Each point is reached from the start by the listed moves, each made once or not at all, plus a little noise. Say if it took an odd or an even number of moves. Then give how often each move was made.

Moves:
(1): [76 -5 16 -7]
(2): [  5  79  -9 -27]
(3): [-22   7  84  -2]
Start: [-21 -19   7 -24]
Points:
[ 56 -30  25 -36] -> odd (1, 0, 0)
[-22 -11  13 -21] -> even (0, 0, 0)
[ 55  55   3 -64] -> even (1, 1, 0)

Moves:
(1): [ 78 -13  25 -18  -8 -11  13   5 -10]
(2): [ 11  48 -12 -13  -1  -2  -4  13   3]
(3): [-5 15 48  3  0 -2  3 -7 -4]
(4): [ 13  10  -5  63  19   6  -2 -14 -15]
(5): [ -2   2   3 -14  56  10   0   0  -7]
(6): [  3  -6  -2   2  -2  49 -13   2 -10]
(7): [-11   1  -6  12   1  21  48  21  -4]
(8): [ -3 -17   0  22  17 -13 -26  63 -19]
Start: [ -2  10   6 -21  12 -34  31 -37  11]
Points:
[ 86  34   7  29  95  30  43  44 -50] -> odd (1, 1, 0, 1, 1, 1, 1, 1)
[-15  55  42 -17  87 -22  52  53 -15] -> odd (0, 1, 1, 0, 1, 0, 1, 1)
[ 18  56  35  54  50 -43  -2  15 -27] -> even (0, 1, 1, 1, 0, 0, 0, 1)

Moves:
(1): [ 42   4   0   5  12  -7 -11   0   4  -2   1   0  -4  10]
(2): [-6 42 13  2  5 10 -4  5  4  2  6 11  3 -5]
(3): [  5 -12  56  -7 -10 -12   7  26   7   1  19   0  -3   3]
(4): [ -4 -10   2  58  -7   7   1 -11  13   4   1  -3   1  -1]
(5): [-7 -5  5  3 40 -7 -5  9 -1  5 -1 -2 -7  2]
(6): [ 6 -7  3 -8 10 39 -4 -5 -1  1  5  4  1 -2]
(7): [  6   3  -8   1  14   1  50  -3   3   9 -10   8   5   4]
(8): [  9 -11 -14  10  -3   6  -1  52 -12   7  -1   8   2 -19]
(9): [  4   2 -11 -13  10   7  -5   8  65  -6   0  -1  14  -6]
(10): [ -3  -4 -12  -1  -4  -3  -7  -9   3  56  11   5  -7   4]
(11): [ -3 -10 -29   9  -2   7  17   4   0 -20  67  -1  -2  -3]
(12): [-9 -7  6  4  3 -3 -6 -8  0 -5 -2 43 -4  3]
(13): [ 6 -4  5  5  9 -1 -3 -6 -3  7  4  4 44 -1]
(14): [-4  5 -4 -3  0  4  0 14  3  2 -2 -4  4 38]
Start: [-10  23  16  -7 -14  12  17   5 -32  -6 -10  -5  -5  14]
Points:
[-8 49 19 50 12 35 50  2 45 11 -6 12 62  2] -> odd (0, 1, 0, 1, 0, 0, 1, 0, 1, 0, 0, 0, 1, 0)
[ -2 -20  67  43 -22  52  12  76 -21   3   9  42  -8  36] -> even (0, 0, 1, 1, 0, 1, 0, 1, 0, 0, 0, 1, 0, 1)
[ 44  29 -10  81  23  69  61  38 -24   1  62  25  48  -2] -> even (1, 1, 0, 1, 0, 1, 1, 1, 0, 0, 1, 0, 1, 0)
[  7 -13  57 -24  35  44  14  95  20  -6  10   6   2  -9] -> odd (0, 0, 1, 0, 1, 1, 0, 1, 1, 0, 0, 0, 0, 0)
